Each row of a before or after table is a point. The points were changed in one or more steps. Then noise was added and the rows were shuffled. The steps act on how far a point lies along the listed directions, d1 being the first. What was done? A step turns or swaps two directions, mirrors them in a line or flattens them onto one, adds a multiple of one to another, or multiplies one. Angles are multiples of 10 degrees, from the lower direction toward the higher: turns from -170 to 170, lines from 10 to 170 but not 90. Use the fewest steps. Two steps may share a direction if one is a turn and the other turns, adds or multiplies; they go together, in the order done. Otherwise the lowest direction goes first.
In the rows, zero is written as 128.

Directions:
(1): [100  71 120]
(2): [ 93 137 181]
Before:
[[157 166 145]
 [124 171 174]
 [120  46 101]
 [100 133 168]
 [142  81  92]
 [126 145 139]
 [144 139 168]
 [192 149 120]
 [152 146 105]]
After, 9 rows:
[[134 139 180]
 [110 176 198]
 [156  79  69]
 [ 82 137 193]
 [130  41  89]
 [124 147 145]
 [208 148 101]
 [163 145  90]
 [153 168 147]]
Steps: multiply d2 by 1.6

Directions:
(1): [150 107  68 152 158 174]
(2): [163 181 144  88 130 176]
Before:
[[131 146 160 104 110 113]
 [102 124 140 145 117  96]
 [140 105  97 133 155 140]
 [107 112 152 136 117  81]
 [106  94 129 143 126  97]
 [137 135 126 105 114 133]
 [124 143 147 118 117 119]
 [119 118  99 144 135 149]
 [151 173 160 115 137 167]
 [160 191 144  80 128 175]
 [118 136 160 116 105 115]
 [128 149 174 118 109 120]]
After:
[[178 212 172  86 140 202]
 [198 248 162  38 132 229]
 [ 85  62 119 164 128  69]
 [138 157 164  97 111 122]
 [116 112  98 148 137 144]
 [128 148 147 114 117 126]
 [ 93  88 143 155 116  57]
 [137 160 179 110 111 131]
 [135  99  97 136 157 133]
 [144 147 132  97 116 143]
 [118 138 161 117 105 115]
 [ 86 105 134 159 119  78]]
Steps: multiply d2 by 2

Directions:
(1): [102 124 164  80 145  81 160  72]
(2): [196 102  90  94 107  98 166 144]
(3): [134 169  82 169  99  93 117  72]
(4): [122  72  91  96 134 146  67  91]
(5): [103 182  82  79 160 111 111 164]
Before:
[[120  47  96 164 128 171  78  74]
 [120 155 129 102 144  99 159 103]
 [ 71 182 148 208 126 183  83 133]
 [ 98 117 169 190 131 140 107  91]
 [143 128  78 135  85  55 109  48]
 [137 123  91 144 104 155 107 155]
 [133  16 157 117 103 189 102 118]
 [121 188 139 168 113  95 152  92]
 [135 166 124 114 124 134 148 135]
 [ 75 155 142 107 186 158  85 120]
 [136 124  76 147 122 192  62 179]
 [101 126  91  69 168 145  94 128]
 [143 134 102 148 122 116  97 128]]
After, 13 rows:
[[142 124  84 153 102 164 101 164]
 [135 167 123 114 123 134 147 136]
 [116 155 133  94 145  91 162  94]
 [ 75 183 141 217 122 192  77 143]
 [144 136 101 150 121 120  95 130]
 [145 125  66 162 116 206  53 195]
 [119 189 142 165 116  91 154  89]
 [140 127  82 129  86  50 112  42]
 [ 73 155 143 104 187 157  84 117]
 [134  15 156 119 104 191 100 121]
 [122  45  94 169 125 177  74  78]
 [101 125  93  69 167 144  95 126]
 [ 98 118 167 191 131 141 107  90]]
Steps: multiply d1 by 1.3

Directions:
(1): [ 95  96 130  95 163 154 117 176 197]
(2): [ 95  93  87  81 145  68 134  83 121]
(3): [ 71 163  64 139  91 135 112 168 109]
(4): [152 147 109 126 162  99 207 179 119]
(5): [162 154 143  42  91 119 107 155 115]
Before:
[[124  90 142 142 159 168 135 142 182]
 [115 146  56 102  97  84 160 164  71]
 [122 164  49 115  97 112 146 110  77]
 [111 149  82  70 121 126 116 147 122]
 [147  82 145 146 146 127 141 114 179]
 [103 100 133 137 173 145 119 120 165]
 [151 128  98 170 102 132 147 155 107]
 [120 140  67  58 100  65 146 135  97]
 [112 132  91 164 171  97 190 129 109]
 [ 91 107  98 110 109 123 115  85 137]
 [ 76  95 103 132 147  96 113 100 135]
 [172 142 131 144 152 101 197 101 104]
 [122 104 149 185 138 160 125 113 131]
 [ 83 187  36 118  69  73 122 149  50]]
After:
[[136  74 141 172 157 129 147 106 182]
 [125 155  59  74  87  83 153 174  67]
 [105  91 141 230 157 166 136  99 138]
 [126 161  88  32 103 121 106 159 116]
 [127 168  51 102  92 110 142 114  75]
 [ 64  85  97 163 161  99 119  91 140]
 [112  81 138 171 171 171 143 134 185]
 [ 88  89 128 169 187 147 128 111 170]
 [139 155  75  10  79  59 134 150  89]
 [ 94 196  41  90  57  71 116 158  46]
 [ 93 119  83 209 189 100 201 115 115]
 [ 88 106  96 117 112 124 117  84 138]
 [144 124  96 183 107 133 151 151 109]
 [167 138 129 159 159 103 200  96 107]]
Steps: multiply d5 by 2

Directions:
(1): [154 127 139 156 116 168  29 108 160 142 109]
(2): [156 137  94 134 138 180 148  98 122 175 209]
(3): [108 192 156 150 151 190 132 188  95 122 118]
(4): [118 119 105 143 210  88  97 177 163 135 161]
(5): [101  82 140  37 122 170 107 162 134 130 145]
Before (11 x 11):
[[143 179 124 169  96 172 149 126 126 146 155]
 [136  23  66  96 140  16 178  65 149 141 169]
 [173 127 138 136  87 150  97 133 121 130  84]
 [164 127 128 108  91 189  49  96 140 123  97]
 [126 166 153 149 107 154 112 111 121 113 102]
 [170 158 109 190 130 153  88  93 161 139  98]
 [189 149 103 214 146 106  40  46 186 167 135]
 [117 161 155 173  85 133 131 152 142  97  90]
 [122  71  82  64 100  74 205  72 143 119 165]
 [145 151 131 142 150 139 126 109 142 128 122]
 [144  94 118 139 158 186  65 139 152 133 114]]
After (11 x 11):
[[120 160 138 158 160 128  90 143 144 118 124]
 [156 119 110 120 155 158  25 134 167 129 122]
 [196 153 118 205  94 130  60  15 165 163 114]
 [166 121 122 146 145 121  76 168 146 135 106]
 [138 174 110 177 140 151 132 152 144 150 173]
 [148  98 128 131 117 206  80 114 135 130  98]
 [112 156 143 180 127 114 114 176 159 100 107]
 [118  67  73  69 132  58 193  90 157 121 178]
 [145 151 133 141 144 142 128 105 139 128 121]
 [142  29  81  87  87  42 199  34 128 136 147]
 [169 158 108 190 134 151  86  96 164 139 100]]
Steps: multiply d4 by -1

Directions:
(1): [132 127  45 106  91 157 109 148 204 130 143 135]
(2): [ 78 109 104 135 107 166 135 156  68 132 191  78]
(3): [132  99 130 130  83 198 141 135  97  97  51 151]
(4): [ 86  87  85 141 160  67 131 191 116 118  88 148]
(5): [164 208  99 122 146 145 159 177  89 164 124 158]
(6): [184  73 120  64  92  90 163 123  98 146 151 143]
Before, 10 rows:
[[106 128 129 170 144  94 143 180  89 118  65 161]
 [166 104 146  87  86 128 118  87 107 104 117 153]
 [158 114  65 117  69 165 114 134 149 123 131 128]
 [ 46 105 150 169 138 172 107 159  93 101  52 120]
 [110  97 181 124 118 104 103  68 136 115 184  98]
 [123  30  93 106  68 139 116 103 139 111 169 121]
 [121 139 122 160 150 158 155 157  72 136 131 132]
 [120  12  65 106 107  60 118 140 146 104 132 113]
 [129 104 175 139 108 118 104  59 133  97 122 130]
 [ 61  95  25 123 133  84 108 177 144 117 174 112]]
After (10 x 12):
[[ 65 105 150 198 156 164 114 121 116  98 121  99]
 [190 103 116  61  69 128 129 101 111 117 127 165]
 [ 42 202  64 183 200 109 118 207  84 130 142 119]
 [127 160  83 111 102 151 100 119 189 137 191 123]
 [155 123  21 107 132  92 148 204 110 147 125 150]
 [165 173 123 144 119 156 145 148  63 139 111 137]
 [169 126  86  95  72 139 114 101 170 123 141 157]
 [ 27 124 103 179 128 204  83 173 152  95  52 118]
 [ 94  65 127 156 117  82 124 151 127  98  76 144]
 [138 163  57 133 109 183 137 172 108 147 152 153]]
Steps: turn d1 and d5 by 110 degrees; add -1.5 times d2 to d6

Directions:
(1): [ 78  95  61 184  91 122 116  91 124  72 159 122 109 127  90 143 115  64]
(2): [140  62 105 113 174 158  51 113  95 134 120 167 157 117  86 178 153 170]
(3): [ 91 149 125  68 104 177  96 144 114 116 124 200 140  90 157  73 153  70]
(4): [198 153 113 124 161 164 173 160  61 105 168 103 101  83  88 131 155  97]
(5): [120 164 115 187 125 138 128  86 111 186 129 141 155 124  65  40 145 161]
(6): [141  79  74 135 123 134 144 136 156 210  96 135  43 104 154 124 163 114]
Before, 12 rows:
[[176 161 146 109 162 164 155 153 115 195 150 132 119  92 151 106 163 123]
 [130 173 101  87 113 170  86  94  57  90 163 168 180  80  77  84 125 101]
 [114 128 108 205  85  73 161 104 152 138 146  76  77 156 112 139 101 107]
 [138  77  85 135 149 129 109 135 121  42 164 132  79 143 118 218 112  59]
 [116 144  85 173  93 155 157 115 121 180 145 126 113  96  75  67 137 129]
 [103 146 167  85 129 147  86 154 128 112 137 173 194 114 155 132 129 180]
 [102  88 133 148 111  70 124 121 161  67 164 100 140 148  96 195  98  90]
 [126 151 155 180 127  98 141  93 110 169 132  90 186 171  83  85 107 194]
 [186 125  93 153 163 124 161 150  55  52 169  53 127 159  87 226 110 125]
 [196 120 161 116 199 151 155 175  83 143 123  80 138 121 130 183 146 199]
 [153 138 187  71 172 138 153 188 114 109 107 132 147 137 174 137 150 135]
 [107 148  99 165  85 106 179 136 132  60 157  89  57 132 135 115 110  25]]
After, 12 rows:
[[ 98  93 175 118 119  58 112 128 195 104 129 110 159 169 135 187  92 137]
 [173  96  96 165 175 155 154 152  61  86 161  66 111 106  85 194 143 133]
 [153 142  94 148 140 167 154 130  99 148 185 120 101  81 114 120 159  70]
 [157 132 141 102 163 153 168 182  78  67 140 115 120 116 136 145 155  84]
 [138 160 157  85 147 167 112 171  90 100 158 160 179  91 135 135 143 162]
 [152 160 156 174 137 111 155 103  93 166 143  82 175 158  75  81 119 190]
 [ 57 135 124 155  64  73 142 115 192  93 116 115  83 175 177 106  90  63]
 [ 90 135  90 174  80 142 140 103 144 188 133 135 119 111  82  67 129 137]
 [ 89  62 111 127 127 101  75 117 178  72 125 156 107 183 161 212  96  98]
 [109  90  72 184 121  93 119 108 108  44 152  72 140 192 102 227  84 120]
 [ 86 154  90 102  91 149  61  74  87  89 152 179 186 100  86  89 111 101]
 [110 133 145 180  89  62 148 108 180 173 113  87 100 177 145 132  93 150]]
Steps: turn d1 and d4 by -70 degrees

Directions:
(1): [159 117  95 131 141  53 174 161 148 107 121 119 197 106  77 113 194 144
 173 111]
(2): [127  94 192 161 227 100 163 151 117 177 133 118 101 123 135 143 108 169
 112  77]
(3): [112 131  99 174 106 166  76 166  82 159 106  81  94 148 128 137 190 135
 181  67]
Before:
[[116 110 152 145 143 142 139 142 103 157 142 122 111 141 142 141 118 136
  118 117]
 [133 138 117 149 106 149  90 126 134 115 132 127 103 150 126 130 120 118
  127 142]
 [133 122 149 139 177 118 133 134 130 165 128 132 111 137 126 135 121 142
  143 100]
 [117 137 131 159  85 191  83 131  78 152 107 102 105 165 155 135 152 114
  154 110]
 [101 143  96 173  99 161  79 172  90 151 111  93  96 152 130 139 166 113
  170  85]
 [131  86 204 161 249  89 179 152 113 206 145 111  90 122 130 144  83 190
  114  63]
 [121 108 185 139 171 147 123 139 114 159 135 141  68 136 163 153  60 137
   83  97]
 [121 138 143 134  98 159 115 119 132 113 144 146 106 126 169 133  79 113
   98 153]]
After, 8 rows:
[[126 140 145  96 137  96 166 108 168  99 149 172 153 118 130 122  60 102
   79 186]
 [135 121 110 121 106 111 157 138 129 116 140 134 166 129 115 124 146 123
  135 148]
 [136 137 123 138 110 138 103 117 146 106 138 140 113 144 123 126 105 116
  115 157]
 [145 137 150  94  98 132 152  82 144  97 134 162 169 137 145 118  87 101
   97 194]
 [124 147  99 142  60 158 100 137 125 102 131 129 125 128 150 127 132 109
  138 141]
 [172 116  74 128 136  30 190 169 151 117 127 109 215 102  53 103 203 157
  198 103]
 [157 136  65 112  66  96 130 155 145  81 118 135 178 118  94 117 173 109
  162 127]
 [148 130 113 119 145  92 146 132 151 131 126 141 158 128 102 120 146 128
  160 124]]
Steps: swap d1 and d2; multiply d3 by -1

Directions:
(1): [145 141 166 120 110  96 125  91  96 103 167  81 141  93  82 198  63  82
 183 168  96  91 154 134]
(2): [ 56 139  85 227 177 155  93  86 134 111 117 177 129 115  98 140  76 133
 130 103 120 131 172 113]
(3): [ 72 177 148  70 145 158 124 157 105 202 121 121  88 105 115 143 133  97
  95  81  40 136 150 129]
(4): [ 94 202 105 109 147  81 122 159  96  50 133 112  90 192 168 117  76 135
  79 165 124 131 118 146]
(5): [154 164 125 102 123 134 112  72  88 198  90 153 126 133 161 127 118 166
 104 200 163  91 184  68]
Before, 13 rows:
[[111  60 108 160 149 155 122 129 191 137 107 164 144 112 141  80 181 166
  128  78 132 174 124 136]
 [ 94 156 155 104 123 112 130 160 117 123 161  95 106 104  98 146 116  98
  131  93  54 134 101 153]
 [169 104 160 120  93  98 132 148 132  88 166  90 148 134 111 142 116 123
  155 150 110 114  81 135]
 [159  82 138 168 112 145 113  58 133 170 118 159 159  72 102 148 110 143
  171 132 145 100 168 105]
 [115 108 111 188 162 163 100  83 138 175  99 191 153  85 125 130 133 157
  136 121 150 133 174  85]
 [108 144 146  78 122 121 118 153 110 157 129 115 104 112 111 138 107 103
  119 107  81 111 144 143]
 [109 134 133 145 139 148 101  92 106 182 130 135 143  89  85 156 106 103
  138 137 104  98 191  96]
 [127  96 172 114 125 157 152 144 140 179 153 108 130  84  95 142 138  88
  161  82  58 125 125 143]
 [186  78 135 151  99 142 129  89 129 175 123 149 180 105 123 124 172 149
  175 153 179 123 125 115]
 [131 132 109 162 141 111 116  70 112 126 112 153 119 127 140 140  78 143
  137 178 149 115 185 104]
 [137 113 120 156 127 112 125 125 156  86 141 112 134 154 149 116 113 146
  126 148 173 119 114 139]
 [158 138 170  82  86 143 137 142 120 176 134 101 124 110 110 146 137 112
  151 140 110 119 123 124]
 [ 99 125 106 174 155 143 122 114 122 160 102 173 129 118 135 115 104 136
  102 122 147 139 135 106]]
After, 13 rows:
[[128  44 171 162 127 201 145 113 166 232 142 141 154  34  57 149 166  87
  193  46  58 126 145 123]
 [225   7 186 140  71 173 137  44 157 251 121 147 194  16  76 157 179 131
  219 114 150  93 161  98]
 [226  45 187  80  87 151 146 106 149 243 117 131 179  51 123 142 213 138
  179 134 155 122 133  92]
 [168 112 149  85 105 118 151 143 114 180 119 125 135 120 151 113 144 123
  113 143 148 129  98 121]
 [ 84 154 130 104 140 127 108 146 111 144 125 129 103 112 109 138  93 106
  114 102  80 113 153 139]
 [175 135 138  94 110  82 136  98 100 124 122 110 116 143 159 139  96 133
  136 204 152 110 157 118]
 [177   9 151 112 106 167 145 133 202 191 112 141 169  77 130  86 236 154
  165  74 136 165 108 137]
 [ 66 170 136 129 140 116 119 154 113 106 157 106 100 116  97 143  94 106
  119  89  52 136 107 152]
 [105 117 116 204 137 123 101 120 138  77 154 136 145 129  93 142  79 136
  145 127 105 123 114 119]
 [104 119 139 173 127 185 110 100 140 195 120 154 137  82  76 149 121 118
  165 100 110 126 162 100]
 [197  10 145 194  96 192 126  52 163 244 114 177 215  42  80 135 210 144
  220 110 183 121 146  96]
 [131 132 116 149 131 101 123 136 145  62 144 105 123 174 161 113 100 150
  112 162 172 120 111 145]
 [168  94 173  93  99 149 124  98 117 225 138 108 163  61  77 163 152  90
  162 139 106  93 171  96]]
Steps: mirror d1 and d2 in the line at 10 degrees; multiply d4 by 2.5
